Each row of a before or after table is a point. The points were changed in one or more steps. Then noise was added and the rows were shuffled. The steps act on how far a point lies along the listed directions, d1 being the first. Name the steps. A step turns or swaps two directions, mirrors them in a line or flattens them onto one, adds a multiple of one to another, or multiplies one. Angles are multiples of 10 degrees, from the lower direction toward the higher: turns from -170 to 170, lines from 10 to 170 but not 90. Use the fewest steps. Two steps may share a direction if one is a turn and the other turns, adds or multiplies; they go together, in the order done. Otherwise the lowest direction goes first.

Directions:
(1): [ 0.5 -6.2]
(2): [-6.2 -0.5]
Before (9 x 2):
[[ 2.9 -7.8]
 [-3.3 -3.7]
 [ 3.7 -8.4]
 [ 1.9  1.9]
 [-0.7  2.0]
 [ 0.0 -5.1]
 [-3.2 -2.5]
 [ 1.3  1.6]
 [ 8.4  5.1]]
After (9 x 2):
[[ 0.7  5.0]
 [ 1.5 -9.4]
 [ 8.1  2.7]
 [ 8.9  2.5]
 [ 0.1  3.8]
 [-2.2 -0.5]
 [-0.4 -2.1]
 [ 3.8  3.1]
 [-0.3 -3.0]]
Steps: mirror d1 and d2 in the line at 120 degrees

Directions:
(1): [ 0.3 -4.4 -2.8 -8.1  0.5  4.8]
(2): [-1.8  7.5 -3.6 -4.1  4.6 -2.5]
(3): [ 4.9  1.6  5.0 -5.3 -4.0 -4.5]
(4): [-5.9 -5.1 -0.4 -1.5  0.4 -7.2]
(5): [-7.1  3.4  2.8 -1.4 -5.7  3.3]
(6): [-1.6 -0.7  7.9 -0.9  6.8  1.9]
Before (10 x 6):
[[ -6.0  -2.4  -0.5  -4.8  -9.3  -1.8]
 [ -5.4   2.4   3.0  -5.8  -0.9   6.2]
 [  0.0  -2.3  -2.7  -5.9   3.6  -4.8]
 [  1.3  -1.5   5.4   4.1  -6.3  -8.6]
 [ -4.3   4.4   5.1  -2.9   2.5   0.5]
 [  2.5   5.5   0.2  -1.7  -0.6   4.6]
 [  2.7  -2.2  -1.3   5.3  -3.0   3.0]
 [  1.8   0.6   1.0  -1.2   1.7 -10.8]
 [ -4.8   9.0   1.1   1.0   1.6   2.8]
 [  2.1   1.6   1.0   6.2  -4.1   3.3]]
After (10 x 6):
[[-6.8  1.8  2.4 -5.0 -0.2  6.3]
 [-5.9  3.7  4.0 -1.5  3.3  0.5]
 [ 1.2  5.2  0.0 -0.1  1.2  5.6]
 [-2.0 -2.6 -5.5 -2.4  4.9 -3.0]
 [-3.0 -2.1  0.4 10.7 -3.1 -5.0]
 [-2.4  0.0 -3.9  4.9  4.6 -7.6]
 [ 3.8  1.9  3.2  3.7 -5.0  2.5]
 [-2.4  9.3  4.1 -3.0 -0.4  0.5]
 [ 5.3 -1.7  1.4  1.9 -4.5  1.5]
 [-8.8 -2.4 -4.3  0.2 -7.1  1.2]]
Steps: mirror d1 and d3 in the line at 170 degrees; turn d4 and d6 by -10 degrees

Directions:
(1): [ 2.7 -5.0 -1.9  0.6 -6.3 -2.1 -3.9  3.1  5.1 -0.3 -9.0]
(2): [-0.3 -1.7 -0.5  8.3 -6.3 -3.7  3.4 -4.9 -3.9  6.0  1.2]
(3): [ 3.5 10.2 -3.4 -1.5 -2.7  1.0  1.5  0.2  6.1  5.8  0.4]
Before (13 x 11):
[[ -1.7   0.9  -2.7  -0.5   1.1   4.2   2.8  -0.8  -2.4   0.6   5.6]
 [  0.9 -12.3   2.6  -4.3  -0.1  -0.3  -7.9   8.4   3.8 -11.9 -11.6]
 [ -0.2  -1.4  -3.1   2.8  -3.5  -2.5  -0.1  -1.9  -4.4   5.0   2.2]
 [  5.2   0.6  -5.6   3.0  -8.7  -1.1  -0.2   2.9   5.6   5.9  -9.5]
 [ -2.6  -5.2   1.7   4.0   5.2  -0.7   1.8  -3.0  -8.1  -4.0   3.4]
 [  5.0   2.0   1.2  -0.9  -2.9  -3.3  -1.4   3.4   5.0   0.9  -4.3]
 [  4.5   2.8  -3.8   2.1  -7.0  -2.0   1.4   3.4   7.2   6.7  -6.0]
 [  1.1  -6.9   0.4   9.7 -10.9  -5.6  -0.8  -4.2   1.0   0.5  -7.5]
 [  1.5  -5.0  -1.9  -7.2   3.8   0.4  -2.1   5.5   0.3  -4.9  -1.7]
 [  0.9  -1.9   2.3  -7.9   6.1   1.3  -0.7   2.1   2.3  -4.2  -1.6]
 [  1.8   7.8  -0.3   1.2  -1.1  -0.6   2.9  -1.4   1.5   3.0   2.9]
 [ -3.3  -1.1   1.0   8.1  -2.7  -3.8   3.1  -5.6  -5.0   6.7   4.1]
 [  2.5  -0.9  -2.1   3.1  -6.2  -2.7  -0.6   1.0   6.1   0.7  -5.5]]
After (13 x 11):
[[  2.6   6.4  -0.8   2.7  -3.5  -1.7   2.6  -1.5   2.1   3.7   1.0]
 [  1.2  -3.3  -3.8   1.7  -5.3  -2.7  -2.4   0.2  -1.4   3.7  -2.1]
 [  5.2   2.6  -5.0  -4.1  -2.9   2.3  -2.7   7.0   8.3   0.8  -9.7]
 [  2.4   0.5  -1.7  -2.1  -1.9  -0.4  -2.2   3.4   8.1  -3.1  -5.6]
 [ -0.3  -2.2  -0.7  -7.0   7.2   1.3   0.5   3.4  -3.1  -4.1   3.6]
 [ -0.9   0.5   3.1  -6.2   7.9   1.8   2.2  -0.9  -1.7  -2.3   3.8]
 [ -1.9  -7.2   0.9   6.7   1.4  -2.6   1.5  -3.4  -7.5  -2.3   0.9]
 [ -0.9  -5.2  -0.6   7.9  -7.5  -5.0  -0.6  -2.6  -0.2   6.0  -3.7]
 [  4.8   4.3  -3.6  -3.3  -2.6   0.5  -0.5   6.1   9.4   3.2  -6.1]
 [  4.4   3.8   1.7  -3.9   0.8  -1.5  -1.3   4.2   4.9  -1.2  -2.4]
 [ -1.3  -0.6  -3.3   2.5  -2.1   2.5   3.2  -2.0  -2.6   2.5   4.2]
 [  2.5  -6.9   0.3   1.8  -7.1  -2.7  -5.4   1.8   6.6  -5.5 -12.2]
 [ -1.9  -6.2   5.0 -10.0  10.1   4.1  -5.6   7.8   0.7 -15.1  -2.6]]
Steps: turn d1 and d2 by -50 degrees

Directions:
(1): [-1.8 -3.8  6.1  5.0  1.9  1.3  1.1 -5.7 -8.5 -4.2 -1.5  2.7 -0.5  1.4
 -6.5 -7.7  1.4  4.6]
(2): [ 0.0 -4.3  1.4  0.6 -3.3 -8.6 -3.4  0.4  2.1 -9.1 -6.3 -4.0  5.3 -5.5
 -0.2  3.9 -0.1  3.6]
(3): [ 9.4  1.9 -0.7  4.0 -2.9  2.1 -3.2 -6.7  7.2 -1.0 -5.7  4.0  0.0  5.9
 -3.4  0.0 -4.3 -1.8]
Before (13 x 18):
[[  4.6   0.9  -2.8  -0.9  -3.4  -0.4  -1.3  -0.9   6.8  -1.4  -4.6  -0.2
   -1.3  -0.1  -0.6   5.1  -4.7  -5.3]
 [-10.7  -0.3   1.7   0.6   7.1   4.1   5.6   6.1  -9.6   5.8   8.2  -1.6
   -3.6  -1.2   0.7  -3.5   4.1   4.7]
 [ -9.5  -2.0   3.2  -0.8   2.6  -1.3   0.7   4.0  -5.6  -1.1   6.8   1.3
    0.3  -4.8   2.3  -1.5   2.3   2.7]
 [  3.4   0.5  -4.4  -2.5  -4.0  -3.0  -5.1   4.1   5.9  -1.3  -1.3  -3.0
    2.8  -4.8   6.3  10.3  -2.5   0.8]
 [ -8.6  -3.9  -0.1  -1.6   7.0   1.4   2.7   5.6 -11.6   4.2   7.0  -2.4
   -3.4  -2.6   0.8  -4.1   8.2   1.8]
 [ -6.9  -1.5  -2.7  -8.2  -2.4 -11.0   0.9   8.4   0.1  -4.5   3.2  -7.5
    4.6 -10.2   8.1   7.0   5.8   4.7]
 [  7.1   0.4  -2.8  -1.3  -5.9  -4.6  -4.1   1.7  11.3  -4.5  -6.2  -1.3
    3.8  -2.5   0.6   7.8  -0.7   0.7]
 [ -2.5  -1.4   2.1   2.3   5.1   5.5   2.3  -3.9  -6.9   4.1   2.1   5.8
   -1.9   2.1  -4.2  -7.1  -1.1   1.4]
 [ -8.5  -4.2   4.9   1.7   2.8   2.6   4.5   1.4 -13.0   0.0   5.9  -1.0
   -1.9  -3.9   1.6  -5.2   4.5   6.1]
 [  2.4   1.6  -4.4  -4.9  -1.8  -1.5  -1.3   4.9   4.4   1.1   3.5  -3.3
    0.8  -4.1   1.3   4.0  -2.0   1.2]
 [  5.3   5.2  -5.3  -0.7   4.4   3.7  -2.0  -1.9   4.2   5.1  -3.4   2.3
   -2.1   3.6  -0.2   2.9  -2.9  -0.9]
 [  1.3  -3.7   6.1   7.4  -0.7  -2.9  -1.3  -4.9  -0.6  -9.8  -7.9  -0.1
    1.9  -1.1  -6.1   0.5  -2.1   0.6]
 [  0.4  -2.2  -3.1  -2.3  -2.1  -2.6  -1.2   2.0   2.1  -1.3   0.0  -3.8
    4.8  -2.7   2.8   6.3  -0.7  -2.1]]
After (13 x 18):
[[ -0.3   3.8   1.0   2.8   3.1   7.8   3.9  -0.6  -0.3   5.3   2.6   2.7
   -5.2   4.3  -1.2  -0.3  -1.1  -6.7]
 [  4.7   1.2  -1.6  -0.9  -1.0   1.5  -1.3  -0.1   1.8  -0.4   1.7   0.2
   -0.3  -0.4  -3.7  -1.0  -2.7   2.4]
 [  8.0  -5.4  -1.6   4.3  -2.8  -7.2  -7.8  -3.3   6.7  -8.5 -11.0  -1.9
    3.7  -0.3  -2.9   3.7   0.1   2.0]
 [  4.7   2.0  -1.4   1.9  -0.2   6.7  -2.2  -3.0  -0.3   3.3   1.6   4.0
   -2.3   3.1   0.5   0.4  -2.6   0.6]
 [ 16.7   4.6  -2.2   4.5  -6.6   1.5  -4.4 -12.5  12.1  -2.6  -7.8   7.5
    0.2  10.3  -4.4  -0.4  -4.4  -0.4]
 [  4.2   0.1  -1.6   1.3  -1.2   3.8  -0.2  -4.2   0.8   1.7   0.3   1.6
    1.8   4.5  -1.6   0.8  -2.0  -3.1]
 [  5.2  -0.3   1.3   4.3  -3.7  -3.0  -6.0  -4.5   7.9  -6.1  -4.1   4.4
    3.1   0.9  -1.6   2.2  -4.2   0.7]
 [ -3.6   0.7  -0.8  -2.6   1.9   3.8   4.1   1.9  -4.3   3.4   3.5  -0.2
   -4.5  -0.7  -0.2  -0.5  -0.2  -4.2]
 [ -7.0   0.4  -1.8  -4.2   7.3  -1.1   1.4   5.0  -6.8   2.5   1.4  -3.0
   -0.5  -4.8   1.7   1.3   2.9   3.8]
 [  2.0   4.1  -0.9  -1.0   1.6   8.7   3.1   0.1  -0.1   7.7   5.0   4.9
   -5.0   4.8  -1.9  -2.8   1.9  -1.5]
 [ -4.7  -4.2  -0.2  -1.8   1.1  -4.8  -0.5   2.8  -2.1  -2.5  -0.9  -1.2
    3.6  -6.8   1.2   1.9  -0.6   2.7]
 [  7.3  -2.7   0.5   5.1  -6.1  -2.7  -4.5  -5.0   6.4  -7.1  -7.6  -0.6
    3.2  -0.3   0.5   3.6  -3.0   3.3]
 [  3.8  -3.1   0.7   5.6  -3.4  -7.3  -5.3  -0.4   7.4  -8.5  -9.9  -3.3
    5.3  -1.8  -2.1   5.4  -3.0   6.3]]
Steps: multiply d1 by 0; turn d2 and d3 by 140 degrees; multiply d3 by 1.3

Directions:
(1): [-0.9 -1.1 -4.2 -3.0 -1.4  1.3  2.1  2.8 -8.2 -1.0 -6.7 11.8  6.0  0.2
  5.3 -0.9  6.6 -1.4  1.2 -1.3  0.2 -2.7  2.7  1.9  3.2 -4.7 -3.3 -9.8
  1.0 -5.7  2.9 -2.0]
(2): [  5.2  -5.0   5.8   2.3   6.1  -5.6  -0.4   0.3  -5.1  -2.2  -4.7  -2.4
  -3.9  -1.3  -1.5   1.0  -1.3   6.4   7.3 -11.1   2.7  -1.6   1.0   0.2
   3.0  -4.5   5.2  -0.1   3.5   3.8   8.1   0.3]
(3): [-3.1 -7.0  1.9 -4.5  2.7  2.9 -9.3  0.6  3.6  6.7 -5.3 -0.2 -4.5 -1.4
  4.6  5.0  3.9  5.5  4.7  1.3  4.8  4.7 -3.3 -0.1  3.9  6.6  1.7 -4.1
 -3.3 -4.1 -6.2  2.9]
(4): [ 6.2 -1.9 -5.0 -0.4 -2.4  2.3  6.2 -3.8  0.0  0.4 -0.1  3.1  0.6  0.9
  1.2  1.0 -4.1 -2.7  5.6 -5.5 -2.7  0.2 -8.6  4.8 -7.7  3.2  2.1 -7.1
 -1.5  6.5 -5.0  9.2]
Before (14 x 32):
[[  7.1  -3.0  -4.0  -0.8  -1.4   6.7  -1.0  -7.1   6.8   7.0   1.5  -3.6
   -5.0  -0.3   0.3   2.2  -6.6  -1.9   5.7  -1.1  -3.7   2.2 -13.1   4.8
  -10.4  10.8   4.4  -3.1  -5.9  10.7 -14.6  10.6]
 [ -0.2  -2.3  -1.2  -3.6  -1.9   5.0  -1.4  -2.4  -0.3   3.0   0.1   3.7
    1.6   0.1   5.0   2.2   1.0  -1.5   3.5   2.2  -0.8   3.4  -4.8   0.0
   -2.2   4.6  -1.9  -4.0  -3.8   0.4  -9.6   5.8]
 [  0.3  -4.1   6.5   0.4   6.6  -1.7  -3.2   3.2  -2.0  -2.0  -4.7  -3.8
   -5.2   0.1  -0.6  -0.4   2.1   7.8   2.1  -4.1   5.0   0.2   4.3   1.8
    5.3  -3.3   1.0   0.2   1.9  -1.6   2.5  -3.9]
 [  4.6  -9.3   0.2   0.4   0.3   0.0  -1.7  -2.3   1.3   2.4  -0.1  -5.3
   -4.8   1.7   0.0   0.7  -4.5   0.5  11.4  -6.2   1.9   2.5 -11.7   3.7
   -6.2   3.8   5.7  -4.8  -2.4   8.0  -4.7  11.7]
 [  1.0   7.9   1.4   2.7   3.5  -2.2   2.8  -0.4   0.0  -2.9   5.7  -4.5
    2.1  -2.8  -4.9  -4.1  -0.9  -2.9  -7.0   2.0  -2.6  -1.2   5.3  -1.8
    3.2  -4.7  -3.2   8.6   1.7   0.1   5.7  -6.6]
 [ -4.6   5.4  -5.6  -3.0  -6.8   8.2   2.7  -0.2   2.4   1.5   4.3   6.8
    6.2   2.4   1.8  -3.0   2.4  -6.8  -6.0   8.2  -4.0  -2.8   1.8   2.0
   -0.2   0.2  -4.4  -4.0  -4.0  -1.9  -6.9  -2.0]
 [ -7.4  -1.1   3.2  -1.9   6.6  -2.8  -6.2   7.4  -5.9   0.8  -4.3   0.4
    0.7  -0.1   1.2  -0.9   6.0   5.4  -2.0   1.8   2.9  -2.1   9.0  -4.3
   11.4  -6.1   0.5   0.6   2.2 -10.4   5.9 -10.8]
 [ -4.6   2.6  -0.3  -4.1   0.5   1.7  -4.8   0.1   0.9   1.7  -1.8   1.3
    0.7   1.4   2.4  -0.5   3.5   2.1  -3.0   2.7   1.8  -0.2   2.6   1.1
    5.0   1.3  -1.3  -2.2  -2.7  -6.8  -0.8  -0.2]
 [ -5.9  -2.4   3.0  -6.4   0.8   1.9  -8.9   5.5  -1.2   1.9  -5.5   3.9
   -3.6  -2.3   2.3   2.4   6.5   4.9   0.2   5.8   6.0   0.6   3.7  -4.1
    6.3  -1.1  -0.2  -1.3   0.7 -10.6   0.4  -3.8]
 [  1.4   6.5  -3.3   4.4  -2.0  -1.0   7.2  -1.0  -4.8  -4.9   6.5   1.7
    2.8   2.5  -2.7  -5.4  -3.0  -3.9  -5.9  -1.2  -3.1  -5.0   2.2  -4.0
    0.7  -4.6  -3.1   4.9   0.4   2.8   3.9  -4.1]
 [ -0.4   3.1  -0.8   1.2  -5.5   1.6   1.1   1.1  -1.0  -2.7   3.4   6.2
    3.4   0.0   3.0   0.1   2.7  -2.5  -4.2   1.0  -3.7  -2.3   1.3   1.0
   -1.6  -0.6  -2.9   0.4  -0.3  -4.0  -1.9  -2.8]
 [ -1.6   6.8   0.9   4.2  -2.1  -3.2  -0.3   1.3  -0.3  -1.5   8.3  -5.6
   -1.8   0.1  -5.5  -2.4  -5.7  -4.7  -9.4   7.9  -4.7  -1.2   3.7  -1.1
   -1.6  -0.7  -2.2   8.1   1.1   0.1  -0.6  -4.1]
 [ -1.2   5.2  -1.1   1.2  -3.9   3.1   4.4  -0.4   5.6   0.4   4.0   1.2
    1.8   0.4  -2.0  -4.6  -0.1  -6.9  -5.1   3.5  -5.8  -2.3   1.6   2.1
   -2.8   1.2  -2.3  -5.0  -1.6   0.2  -3.2  -0.9]
 [  5.1  -7.0  -5.4   0.4  -0.5   4.3   3.7  -4.7   4.3   3.7   0.1   1.8
   -4.2  -0.5   0.5  -0.1  -6.0  -2.2   8.7  -3.3   1.2   2.0 -10.2   4.3
   -5.5   7.8   3.4  -5.9  -3.3   5.9  -6.6   9.3]]
After (14 x 32):
[[ -8.8   2.3   3.1  -2.1   2.5   2.5 -13.4   4.9  -0.5   5.2  -2.8  -0.3
   -0.5  -1.5   1.8  -1.9   9.2   1.9  -8.4  13.2   2.5  -1.0  10.9  -5.3
   11.1  -1.1  -4.7   6.2  -1.9 -10.5  -0.2 -14.3]
 [  3.0  -6.2   0.4  -0.9   2.7  -4.2  -2.9   3.1 -10.1   0.9  -7.5   5.8
   -2.8  -1.7   3.2   2.8   0.7   3.4   6.8  -6.8   0.1  -1.7  -0.8   4.1
    3.1  -2.7   2.2  -9.9   2.3  -1.4   2.0   1.4]
 [  1.3   1.3  -5.3  -5.4  -7.2   6.4   3.2  -1.7   4.9   1.1   3.4   3.8
   -0.9   0.4  -0.2   1.3  -3.7  -3.3   1.5   5.0  -1.3   0.6  -8.3   1.6
   -9.6   5.4   0.6  -4.2  -2.6   0.8  -8.6   8.7]
 [ -9.9   3.2   1.5   1.4  -2.9  -0.8  -6.7   5.6  -1.2  -2.1   4.1  -3.2
    3.9   2.2  -2.3  -7.0   4.1  -4.7  -7.7  11.9   1.8  -1.1   7.2  -4.4
    4.5  -5.5  -5.2   6.7   0.1  -7.6   4.2  -9.6]
 [  8.1  -2.4  -1.3  -1.1   6.2  -1.8   3.6  -2.3  -6.2  -0.3  -4.3   4.2
    0.8  -3.4   1.1   0.0   1.0   0.7   7.4 -11.2  -0.4  -1.0  -2.7   4.8
    2.0  -3.8   1.1  -6.7   1.1   3.6   5.1   3.4]
 [  5.5  -3.1   2.3   3.3   4.5  -3.1   1.4  -1.5  -6.3  -2.0  -2.3   0.2
   -4.5   0.5  -0.5  -0.8  -2.7   6.3   5.8 -11.6   2.8  -3.4  -1.6  -2.5
    4.3  -3.0   3.5  -0.1   1.1   5.1   5.4   0.6]
 [ -0.1   2.1  -2.5  -3.6  -1.1   2.8  -0.8  -3.6   3.5   2.4   0.9  -0.7
   -0.8   2.3   1.0   1.2  -1.3   0.7  -0.9   0.1  -0.5   0.7  -4.3   3.7
   -1.2   4.7   1.2  -2.5  -4.3  -0.7  -4.4   6.2]
 [ -1.2  -6.7   5.7  -3.3   4.1   3.7  -8.7  -0.7   5.1   6.4  -1.9  -3.9
   -7.0  -1.2   1.0   3.9  -0.2   7.6   7.0  -3.9   3.2   1.9  -2.1   0.7
    5.5   4.7   5.9  -1.4  -3.7   1.6  -4.8   2.7]
 [ -4.9  -0.8   4.7  -2.7   0.2   3.1  -7.3  -0.3   2.3   2.5   2.0  -2.0
   -0.9  -0.3   2.1   1.7   2.3   0.9  -1.8   6.8   2.1   3.8   1.4  -5.0
    3.1   3.4  -3.0   5.2  -2.5  -3.0  -6.7  -1.4]
 [  5.1   1.1  -8.5  -0.1  -2.9   3.6  10.4  -3.4  -0.3   0.7   4.2   1.6
    2.3   3.6  -0.6  -1.3  -8.1  -4.2   3.6  -3.8  -6.7  -1.7 -10.2   5.3
  -10.0   3.4   3.1  -7.1  -2.0   6.4  -7.4   8.5]
 [  0.1  -3.9   7.1   0.6   4.2  -0.9  -5.0   1.0   3.8   3.4  -3.6  -3.3
   -5.2  -1.7  -1.0   0.2   2.6   4.4   3.7  -3.9   1.2   0.3   1.9   0.8
    4.3   1.8   3.7  -6.1   0.0  -0.9   1.1  -0.7]
 [ -7.8  -0.1   1.4   1.2   1.7   0.9  -5.8   2.9   3.7   2.2   1.8  -2.0
   -2.5  -1.6  -1.7  -4.4   2.5  -1.3  -5.9  10.9   4.6   1.0   7.9  -5.5
    8.0   0.4  -3.4   7.9   0.2  -7.8   2.6 -10.1]
 [  3.0  -3.6   4.9   1.8   0.4  -0.7  -3.7  -0.6   1.8  -0.2   1.2  -0.6
   -4.1  -1.5   1.7   3.6   0.8   5.4   4.2  -5.0  -0.3   0.9  -2.5   1.2
   -0.8   2.9   3.2   1.4  -0.6  -0.2  -2.5   1.3]
 [  2.9   4.6  -4.7   1.2  -2.9   3.3   9.6  -0.2  -0.4  -4.1   4.1   2.1
    2.8   3.4  -1.2  -4.0  -2.5  -4.5  -4.2   0.2  -2.8  -2.2  -0.1   5.8
   -6.0  -1.7  -3.6  -2.4   0.3   2.5  -3.7   1.3]]
Steps: turn d1 and d4 by 160 degrees; mirror d2 and d3 in the line at 130 degrees
